Rows are points. To make a cloud, some directions were put in groups of two or more. Within a group, all points are equally far from the middle, so they leave a hole (a ring in 2 directions, a hollow ball in 3). The other directions are filled evenly. Then the cloud was stretched, turned, moved and blurred a little. How many holes are there, and how many directions does each take, smallest first?

Cloud, 19 rows:
[[-0.30 -0.07  0.05]
 [ 0.40 -0.11  0.31]
 [-0.18  0.36 -0.03]
 [-0.26 -0.11 -0.08]
 [ 0.37  0.28  0.21]
 [ 0.50  0.06 -0.12]
 [ 0.36  0.36  0.05]
 [-0.02  0.48 -0.08]
 [ 0.27 -0.32  0.33]
 [ 0.41  0.22  0.21]
 [-0.28  0.22  0.18]
 [ 0.09  0.55 -0.31]
 [ 0.41  0.21  0.25]
 [ 0.47  0.00  0.02]
 [ 0.49  0.02 -0.08]
 [ 0.03  0.45  0.14]
 [ 0.46  0.22  0.02]
 [ 0.37  0.30  0.15]
 [ 0.27 -0.25 -0.24]]
Holes: 1 (2)

Cloud:
[[-0.36 -0.06 -0.17]
 [ 0.28 -0.20 -0.11]
 [ 0.28  0.28 -0.14]
 [ 0.40 -0.13 -0.20]
 [ 0.31  0.19  0.03]
 [ 0.42 -0.06  0.09]
 [ 0.24 -0.26 -0.44]
 [ 0.18 -0.17  0.24]
 [-0.29  0.11  0.03]
 [ 0.22  0.06  0.51]
 [ 0.03  0.01  0.43]
 [ 0.06 -0.62  0.22]
 [ 0.29 -0.13 -0.09]
 [-0.40 -0.31 -0.41]
 [ 0.25 -0.52 -0.10]
 [-0.48 -0.58  0.09]
 [-0.15  0.05 -0.48]
 [-0.11 -0.18 -0.39]
 [ 0.37  0.06 -0.11]
 [ 0.34 -0.10 -0.04]]
Holes: 0

Cloud (27 x 4):
[[-0.08 -0.01 -0.42 -0.21]
 [-0.17  0.33  0.21  0.33]
 [-0.19  0.07 -0.05  0.45]
 [ 0.37  0.51 -0.03  0.23]
 [ 0.47 -0.04 -0.09  0.29]
 [ 0.52  0.19 -0.02  0.24]
 [-0.23  0.20 -0.41 -0.17]
 [-0.08  0.24 -0.43  0.35]
 [ 0.24  0.64 -0.19  0.01]
 [ 0.36  0.40 -0.11 -0.35]
 [-0.02 -0.23  0.01 -0.24]
 [ 0.33  0.47 -0.10 -0.34]
 [ 0.14 -0.02 -0.51  0.21]
 [ 0.00  0.59 -0.01 -0.36]
 [-0.20  0.01 -0.03  0.44]
 [ 0.53  0.21 -0.25  0.03]
 [-0.35 -0.04  0.01 -0.10]
 [-0.08  0.02 -0.23  0.48]
 [ 0.26 -0.01 -0.37 -0.25]
 [-0.09  0.39  0.07  0.42]
 [ 0.21 -0.07  0.19 -0.34]
 [-0.11 -0.10 -0.25 -0.28]
 [ 0.17  0.25  0.46 -0.05]
 [-0.04  0.11 -0.44  0.37]
 [ 0.27 -0.15  0.31  0.02]
 [ 0.51  0.16 -0.29  0.00]
 [-0.21  0.36  0.34  0.08]]
Holes: 2 (2, 2)

Cloud (32 x 4):
[[ 0.56 -0.26  0.04 -0.20]
 [ 0.22 -0.48  0.06 -0.32]
 [ 0.23  0.30  0.06  0.25]
 [-0.09 -0.32 -0.13  0.17]
 [ 0.27  0.19  0.48  0.09]
 [ 0.39  0.10  0.04  0.37]
 [-0.30 -0.05 -0.10 -0.24]
 [-0.11  0.05 -0.04 -0.50]
 [ 0.04 -0.14  0.48 -0.25]
 [ 0.26 -0.32 -0.30 -0.27]
 [ 0.27 -0.07 -0.34  0.06]
 [ 0.06  0.09  0.10 -0.53]
 [ 0.32  0.14 -0.16  0.24]
 [ 0.40 -0.41  0.01 -0.26]
 [-0.10 -0.17  0.09 -0.51]
 [-0.08  0.11 -0.06 -0.50]
 [-0.13  0.10  0.35  0.20]
 [ 0.38 -0.41 -0.03 -0.28]
 [-0.05 -0.40 -0.22 -0.28]
 [ 0.14  0.31  0.18  0.23]
 [ 0.17  0.21 -0.07 -0.50]
 [ 0.32  0.15  0.22 -0.41]
 [ 0.53  0.13  0.30 -0.15]
 [ 0.30 -0.48  0.37  0.11]
 [ 0.59  0.08  0.21 -0.19]
 [ 0.49  0.11 -0.14 -0.40]
 [ 0.09 -0.28 -0.09  0.30]
 [ 0.63 -0.03  0.29  0.13]
 [ 0.01  0.12 -0.02 -0.52]
 [ 0.09  0.07  0.17 -0.51]
 [ 0.10 -0.02  0.50 -0.20]
 [ 0.07 -0.07  0.45 -0.30]]
Holes: 2 (2, 2)
